Every row gives one point. Each copy is the shape, with its points in the same order, turned, moved and blurred by noise. Say if it was mirrored as well.

Shape:
array([[ 0.039,  0.002,  0.015],
       [ 0.007, -0.003,  0.018],
       [ 0.038,  0.019, -0.031],
       [-0.055, -0.075,  0.000],
       [-0.004,  0.011, -0.001],
       [ 0.042,  0.006,  0.024]])
Copy 1 (6 x 3):
array([[ 0.016, -0.036, -0.026],
       [-0.013, -0.032, -0.021],
       [ 0.028,  0.011, -0.002],
       [-0.098,  0.009, -0.058],
       [-0.003, -0.016, -0.003],
       [ 0.020, -0.043, -0.034]])
Copy 1 is: only turned
Copy 2, 6 rows:
array([[ 0.046, -0.027, -0.001],
       [ 0.015, -0.034, -0.012],
       [ 0.030,  0.009,  0.030],
       [-0.041, -0.007, -0.082],
       [ 0.000, -0.025,  0.007],
       [ 0.049, -0.033,  0.002]])
Copy 2 is: only turned
Copy 3 (6 x 3):
array([[ 0.008,  0.034,  0.048],
       [ 0.002,  0.004,  0.033],
       [ 0.000,  0.060,  0.007],
       [ 0.056, -0.062, -0.013],
       [-0.009,  0.010,  0.011],
       [ 0.003,  0.032,  0.055]])
Copy 3 is: only turned

Shape (10 x 4):
array([[ 0.005,  0.001,  0.008,  0.018],
       [-0.018,  0.011,  0.051,  0.007],
       [-0.020,  0.110, -0.036,  0.038],
       [ 0.017,  0.063, -0.022,  0.002],
       [ 0.017,  0.005,  0.028, -0.008],
       [-0.026,  0.079, -0.026, -0.007],
       [-0.008, -0.023,  0.024, -0.009],
       [ 0.022,  0.006,  0.039, -0.007],
       [ 0.009,  0.039, -0.037,  0.011],
       [ 0.005, -0.009,  0.044,  0.018]])
Copy 1:
array([[-0.010,  0.003,  0.005,  0.016],
       [ 0.033,  0.005, -0.010,  0.039],
       [-0.025,  0.080, -0.096,  0.003],
       [-0.014,  0.055, -0.035, -0.026],
       [ 0.017,  0.008,  0.016,  0.004],
       [ 0.005,  0.037, -0.076, -0.022],
       [ 0.020, -0.028,  0.011,  0.018],
       [ 0.025,  0.011,  0.023,  0.018],
       [-0.031,  0.030, -0.034, -0.025],
       [ 0.012, -0.006,  0.018,  0.041]])
Copy 1 is: mirrored
Copy 2:
array([[-0.002, -0.013,  0.001, -0.016],
       [-0.042, -0.046,  0.004, -0.023],
       [-0.001, -0.002, -0.116, -0.030],
       [-0.016,  0.021, -0.049, -0.038],
       [-0.033, -0.004,  0.014, -0.030],
       [-0.033,  0.006, -0.087, -0.012],
       [-0.028, -0.020,  0.031,  0.001],
       [-0.040, -0.014,  0.019, -0.038],
       [-0.001,  0.021, -0.045, -0.019],
       [-0.022, -0.039,  0.024, -0.027]])
Copy 2 is: mirrored
Copy 3, 10 rows:
array([[ 0.001, -0.017, -0.006,  0.007],
       [ 0.025,  0.000, -0.036,  0.024],
       [ 0.041, -0.031,  0.086,  0.072],
       [ 0.022,  0.008,  0.061,  0.018],
       [ 0.014,  0.015, -0.014, -0.003],
       [ 0.008,  0.008,  0.060,  0.074],
       [-0.007,  0.006, -0.039,  0.006],
       [ 0.014,  0.023, -0.021, -0.016],
       [-0.005, -0.007,  0.052,  0.012],
       [ 0.013, -0.007, -0.032, -0.005]])
Copy 3 is: mirrored

Shape:
array([[ 0.016,  0.019,  0.004,  0.043, -0.019,  0.013],
       [-0.009,  0.026, -0.054,  0.020,  0.022,  0.023],
       [ 0.015,  0.018, -0.011, -0.023, -0.031, -0.062],
       [-0.017,  0.023, -0.025,  0.002,  0.001, -0.024],
       [ 0.008, -0.035, -0.029,  0.007, -0.035, -0.008],
       [ 0.019,  0.009, -0.047,  0.015,  0.015, -0.052],
       [ 0.027,  0.019, -0.025,  0.008,  0.027,  0.001],
       [ 0.084, -0.009,  0.008,  0.011,  0.020,  0.032],
       [ 0.023,  0.000, -0.012, -0.010, -0.033,  0.029],
       [ 0.011, -0.004, -0.052,  0.023,  0.019,  0.032],
       [-0.024, -0.005,  0.121,  0.007, -0.020,  0.002]])
Copy 1, 11 rows:
array([[ 0.016, -0.028, -0.024,  0.012,  0.035,  0.059],
       [ 0.055, -0.005, -0.068, -0.013, -0.008,  0.030],
       [-0.013, -0.036, -0.042,  0.075, -0.007, -0.001],
       [ 0.015, -0.002, -0.053,  0.035, -0.012,  0.028],
       [ 0.038, -0.056, -0.004,  0.036, -0.017,  0.023],
       [ 0.050, -0.019, -0.064,  0.062,  0.003,  0.001],
       [ 0.034, -0.014, -0.051,  0.009,  0.024,  0.004],
       [ 0.035, -0.041, -0.012, -0.014,  0.073, -0.012],
       [ 0.006, -0.057, -0.016, -0.007,  0.000,  0.020],
       [ 0.073, -0.022, -0.042, -0.016,  0.001,  0.022],
       [-0.059,  0.031,  0.063,  0.028,  0.039,  0.049]])
Copy 1 is: mirrored
Copy 2, 11 rows:
array([[ 0.009, -0.009, -0.039,  0.023,  0.009,  0.022],
       [-0.055,  0.020, -0.009,  0.038,  0.019,  0.019],
       [ 0.016, -0.018,  0.005, -0.019,  0.042, -0.054],
       [-0.034, -0.011, -0.006, -0.003,  0.027, -0.013],
       [-0.001,  0.003, -0.014,  0.030, -0.021, -0.044],
       [-0.020, -0.027,  0.032,  0.032,  0.034, -0.023],
       [-0.008,  0.010,  0.016,  0.028,  0.027,  0.022],
       [ 0.052,  0.030,  0.018,  0.048,  0.003,  0.038],
       [ 0.014,  0.038, -0.028,  0.014,  0.004, -0.009],
       [-0.036,  0.026, -0.001,  0.056, -0.003,  0.017],
       [ 0.050, -0.037, -0.045, -0.077, -0.048,  0.050]])
Copy 2 is: mirrored
Copy 3 (11 x 6):
array([[-0.009, -0.013, -0.002,  0.049,  0.006,  0.041],
       [-0.005,  0.002, -0.034,  0.060, -0.050, -0.001],
       [ 0.057, -0.005,  0.057,  0.023, -0.009,  0.008],
       [ 0.027, -0.002,  0.018,  0.024, -0.046,  0.012],
       [ 0.025, -0.052,  0.013,  0.045, -0.001, -0.013],
       [ 0.010,  0.012,  0.050,  0.067, -0.041, -0.016],
       [-0.002,  0.027, -0.002,  0.045, -0.018, -0.015],
       [-0.009,  0.038, -0.012,  0.055,  0.064, -0.019],
       [ 0.039, -0.025, -0.019,  0.035,  0.023,  0.002],
       [-0.002, -0.009, -0.035,  0.068, -0.020, -0.025],
       [-0.028, -0.015,  0.018, -0.073,  0.055,  0.057]])
Copy 3 is: only turned

Shape, 14 rows:
array([[ 0.022, -0.008, -0.011, -0.051, -0.042, -0.013, -0.038, -0.019],
       [-0.052, -0.021, -0.021,  0.038,  0.048, -0.035,  0.015, -0.045],
       [-0.041,  0.028,  0.006,  0.016, -0.030, -0.030,  0.034,  0.049],
       [-0.046,  0.012,  0.024, -0.040, -0.023,  0.009, -0.023,  0.035],
       [-0.056, -0.061,  0.019,  0.027,  0.001, -0.019, -0.008, -0.028],
       [ 0.039,  0.021,  0.058, -0.056, -0.004,  0.043,  0.034, -0.033],
       [ 0.024,  0.005,  0.061, -0.024,  0.009,  0.006, -0.052,  0.009],
       [-0.029, -0.043, -0.027, -0.010,  0.001,  0.022, -0.018, -0.027],
       [-0.006,  0.034,  0.040,  0.040, -0.051, -0.057,  0.046, -0.023],
       [-0.013, -0.023,  0.055,  0.015,  0.024, -0.017,  0.003,  0.020],
       [-0.025, -0.027, -0.019, -0.021, -0.028, -0.003,  0.011,  0.056],
       [ 0.035, -0.046,  0.005,  0.007,  0.045, -0.059, -0.020,  0.042],
       [-0.004,  0.038, -0.013, -0.015,  0.040,  0.025, -0.018, -0.006],
       [ 0.050, -0.009,  0.018,  0.030, -0.035, -0.028, -0.017, -0.026]])
Copy 1 (14 x 8):
array([[ 0.025, -0.004,  0.003, -0.014,  0.047,  0.052, -0.042,  0.012],
       [-0.017, -0.005,  0.024, -0.051, -0.073, -0.005,  0.006, -0.030],
       [ 0.012, -0.015,  0.002,  0.016, -0.034,  0.053,  0.068,  0.033],
       [ 0.073, -0.029,  0.018, -0.001,  0.000,  0.037,  0.016,  0.044],
       [ 0.017, -0.047, -0.025, -0.063, -0.043,  0.000,  0.000, -0.014],
       [ 0.084,  0.076, -0.027,  0.004,  0.028,  0.002, -0.002, -0.001],
       [ 0.050,  0.010, -0.022,  0.000,  0.009, -0.010, -0.040,  0.065],
       [ 0.028, -0.033,  0.023, -0.038,  0.011, -0.004, -0.009, -0.031],
       [-0.006,  0.027, -0.062,  0.017, -0.053,  0.069,  0.026,  0.000],
       [ 0.024, -0.001, -0.028, -0.030, -0.033, -0.016,  0.021,  0.048],
       [ 0.019, -0.038,  0.019, -0.019,  0.030,  0.030,  0.056,  0.027],
       [-0.045,  0.003,  0.000, -0.056,  0.010, -0.017,  0.004,  0.074],
       [ 0.032,  0.024,  0.054,  0.017, -0.010, -0.013, -0.012,  0.012],
       [-0.022,  0.007, -0.055,  0.006,  0.011,  0.020, -0.029,  0.007]])
Copy 1 is: only turned
Copy 2, 14 rows:
array([[-0.016,  0.011,  0.032,  0.003,  0.000,  0.039, -0.029,  0.043],
       [ 0.047, -0.015, -0.001, -0.047,  0.014,  0.039,  0.009, -0.078],
       [-0.020, -0.022,  0.007, -0.066,  0.030, -0.044, -0.038, -0.020],
       [-0.010,  0.053, -0.003, -0.040,  0.022, -0.028, -0.021,  0.018],
       [ 0.009,  0.022,  0.001, -0.056, -0.038,  0.027,  0.010, -0.055],
       [ 0.028,  0.015,  0.071,  0.054, -0.009, -0.048,  0.009,  0.007],
       [-0.027,  0.043, -0.016,  0.045, -0.005, -0.018, -0.006, -0.002],
       [ 0.046,  0.013,  0.001, -0.039, -0.022,  0.042,  0.009,  0.009],
       [-0.051, -0.051,  0.062, -0.034,  0.016, -0.021, -0.001, -0.064],
       [ 0.001,  0.014, -0.016, -0.015, -0.022, -0.032, -0.017, -0.054],
       [ 0.010,  0.004,  0.000, -0.050, -0.012, -0.017, -0.060,  0.020],
       [-0.001, -0.011, -0.043,  0.027, -0.029,  0.013, -0.081, -0.048],
       [ 0.040,  0.000, -0.018,  0.014,  0.043, -0.003,  0.010,  0.005],
       [-0.044, -0.036,  0.026,  0.016, -0.035,  0.023, -0.007, -0.019]])
Copy 2 is: mirrored

Shape:
array([[-0.049,  0.020,  0.028, -0.002, -0.038,  0.051, -0.043,  0.039],
       [ 0.026, -0.075,  0.033,  0.034, -0.004, -0.026,  0.045, -0.017],
       [ 0.016,  0.021, -0.047, -0.015,  0.059, -0.026, -0.011, -0.043],
       [ 0.015, -0.005, -0.079,  0.020, -0.004, -0.019,  0.045,  0.012],
       [ 0.051,  0.022, -0.022,  0.018,  0.019, -0.018,  0.030,  0.011],
       [ 0.010,  0.027,  0.006,  0.010, -0.056, -0.050,  0.017,  0.018],
       [-0.032,  0.041, -0.014,  0.010,  0.017, -0.011,  0.027,  0.038],
       [ 0.004, -0.020,  0.016,  0.004,  0.008,  0.082, -0.019,  0.073],
       [ 0.019, -0.007,  0.050, -0.031,  0.022,  0.021, -0.001,  0.001],
       [-0.020,  0.030,  0.019, -0.031, -0.037,  0.034,  0.011,  0.018],
       [ 0.004, -0.046,  0.002, -0.002, -0.001,  0.012, -0.016, -0.038],
       [ 0.016,  0.022,  0.023,  0.011,  0.022,  0.027, -0.014,  0.029],
       [ 0.002,  0.082,  0.029,  0.033,  0.044,  0.038,  0.007, -0.009]])
Copy 1:
array([[-0.013, -0.016,  0.020,  0.052,  0.018,  0.049,  0.051,  0.014],
       [ 0.021,  0.007,  0.021, -0.054,  0.031, -0.046, -0.030, -0.048],
       [-0.010,  0.003, -0.008, -0.041, -0.078,  0.009, -0.047,  0.040],
       [ 0.014,  0.025, -0.011, -0.049,  0.003, -0.037, -0.022,  0.087],
       [ 0.032, -0.026,  0.012, -0.022, -0.019, -0.041, -0.036,  0.057],
       [ 0.064, -0.031, -0.027, -0.005,  0.021,  0.011, -0.003,  0.029],
       [-0.008, -0.020,  0.020,  0.006,  0.018,  0.023, -0.038,  0.063],
       [-0.031, -0.013,  0.096,  0.026,  0.013, -0.016,  0.052,  0.024],
       [ 0.011, -0.013,  0.057,  0.021, -0.031, -0.004, -0.018, -0.016],
       [ 0.031,  0.012,  0.022,  0.053,  0.009,  0.029,  0.015,  0.026],
       [-0.016,  0.014,  0.007, -0.026, -0.023, -0.007,  0.009, -0.031],
       [-0.007, -0.042,  0.046,  0.022, -0.017, -0.013, -0.004,  0.026],
       [-0.027, -0.054,  0.013,  0.067, -0.032, -0.015, -0.049,  0.041]])
Copy 1 is: mirrored
Copy 2 (13 x 8):
array([[-0.020,  0.007,  0.098,  0.022,  0.011,  0.020, -0.035, -0.001],
       [-0.049, -0.020, -0.064, -0.004, -0.028,  0.051,  0.036,  0.014],
       [-0.012, -0.039, -0.038, -0.008,  0.009, -0.064, -0.033, -0.052],
       [ 0.020, -0.035, -0.020, -0.090, -0.015, -0.016, -0.026, -0.001],
       [ 0.019, -0.020, -0.041, -0.017, -0.022, -0.039, -0.020,  0.010],
       [ 0.017, -0.056,  0.036, -0.012, -0.060, -0.009,  0.011,  0.005],
       [-0.016, -0.048,  0.011, -0.018, -0.008, -0.025, -0.069,  0.017],
       [ 0.014,  0.056,  0.035,  0.013,  0.043,  0.035, -0.057,  0.023],
       [-0.014, -0.016, -0.008,  0.048,  0.026, -0.004, -0.003,  0.007],
       [-0.008, -0.011,  0.066,  0.008,  0.027, -0.014, -0.003,  0.029],
       [-0.031, -0.008, -0.013, -0.008,  0.025,  0.011,  0.013, -0.046],
       [-0.004,  0.009,  0.006,  0.029, -0.001, -0.019, -0.033,  0.007],
       [-0.048,  0.013,  0.017,  0.038, -0.017, -0.080, -0.052,  0.026]])
Copy 2 is: only turned

Shape (12 x 9):
array([[ 0.036,  0.021, -0.066,  0.048, -0.080, -0.003,  0.034,  0.043,
         0.026],
       [ 0.004,  0.021, -0.023, -0.021, -0.019,  0.046, -0.003, -0.017,
        -0.049],
       [ 0.035,  0.028, -0.053,  0.044, -0.028,  0.012,  0.021,  0.106,
        -0.031],
       [-0.051, -0.006,  0.014, -0.023,  0.014,  0.007,  0.032, -0.013,
        -0.035],
       [-0.002,  0.002,  0.007,  0.005, -0.032, -0.025, -0.031, -0.018,
        -0.049],
       [ 0.024,  0.042,  0.000, -0.015,  0.004, -0.015,  0.010,  0.003,
        -0.012],
       [-0.035,  0.024,  0.050, -0.028, -0.006,  0.019, -0.027, -0.027,
        -0.033],
       [-0.006, -0.030,  0.009, -0.055,  0.043,  0.014, -0.012, -0.011,
        -0.034],
       [-0.004,  0.000, -0.022,  0.068,  0.052, -0.019, -0.009, -0.036,
        -0.015],
       [-0.039, -0.007, -0.023, -0.033,  0.042, -0.021, -0.031, -0.006,
        -0.040],
       [ 0.040, -0.012, -0.022,  0.042, -0.047,  0.025,  0.020,  0.058,
         0.018],
       [ 0.011, -0.012,  0.007,  0.004,  0.005, -0.017,  0.022, -0.023,
        -0.055]])
Copy 1:
array([[-0.012, -0.001,  0.048, -0.072, -0.024,  0.035, -0.024, -0.066,
         0.025],
       [ 0.007, -0.013, -0.025,  0.044, -0.042,  0.010,  0.027, -0.041,
        -0.015],
       [-0.013, -0.033,  0.016, -0.087, -0.061,  0.063,  0.042, -0.018,
         0.020],
       [-0.016, -0.017, -0.031,  0.054,  0.026, -0.006,  0.058, -0.006,
         0.009],
       [-0.013, -0.015, -0.051,  0.032,  0.013,  0.055, -0.008, -0.013,
        -0.013],
       [-0.003, -0.020, -0.042, -0.015, -0.006, -0.015,  0.002, -0.006,
        -0.023],
       [-0.033, -0.036, -0.050,  0.079, -0.008, -0.003,  0.012,  0.011,
        -0.020],
       [ 0.016,  0.003, -0.080,  0.054, -0.008, -0.010,  0.043,  0.024,
         0.023],
       [ 0.041,  0.024,  0.011,  0.013,  0.032,  0.042,  0.008,  0.050,
        -0.031],
       [ 0.038, -0.036, -0.059,  0.041,  0.024,  0.023,  0.035,  0.022,
         0.013],
       [-0.032,  0.014,  0.021, -0.047, -0.049,  0.030,  0.001, -0.019,
         0.039],
       [-0.010,  0.018, -0.047,  0.014,  0.019,  0.027,  0.035, -0.006,
        -0.022]])
Copy 1 is: only turned
Copy 2 (12 x 9):
array([[ 0.017, -0.025, -0.035,  0.037,  0.111, -0.024,  0.012,  0.057,
        -0.043],
       [-0.022,  0.035,  0.000,  0.013,  0.003,  0.022,  0.048,  0.016,
         0.000],
       [ 0.049,  0.018,  0.024, -0.001,  0.071, -0.026, -0.017,  0.038,
        -0.072],
       [-0.038, -0.018,  0.004, -0.033, -0.020,  0.032,  0.016, -0.006,
         0.035],
       [-0.041,  0.045, -0.005,  0.008,  0.028,  0.002, -0.015, -0.006,
         0.022],
       [-0.016, -0.002,  0.027,  0.033,  0.027, -0.023,  0.011, -0.011,
         0.016],
       [-0.023,  0.036,  0.000,  0.003, -0.017,  0.029,  0.011, -0.035,
         0.063],
       [-0.049,  0.014,  0.057,  0.010, -0.038,  0.038, -0.010,  0.022,
         0.036],
       [-0.057, -0.016, -0.020,  0.034, -0.029, -0.030, -0.044, -0.012,
        -0.036],
       [-0.058,  0.024,  0.017, -0.015, -0.037, -0.012, -0.024,  0.035,
         0.032],
       [ 0.041, -0.017,  0.001,  0.031,  0.076,  0.036, -0.015,  0.036,
        -0.037],
       [-0.066,  0.003,  0.020, -0.002,  0.023,  0.010, -0.005, -0.019,
        -0.002]])
Copy 2 is: only turned
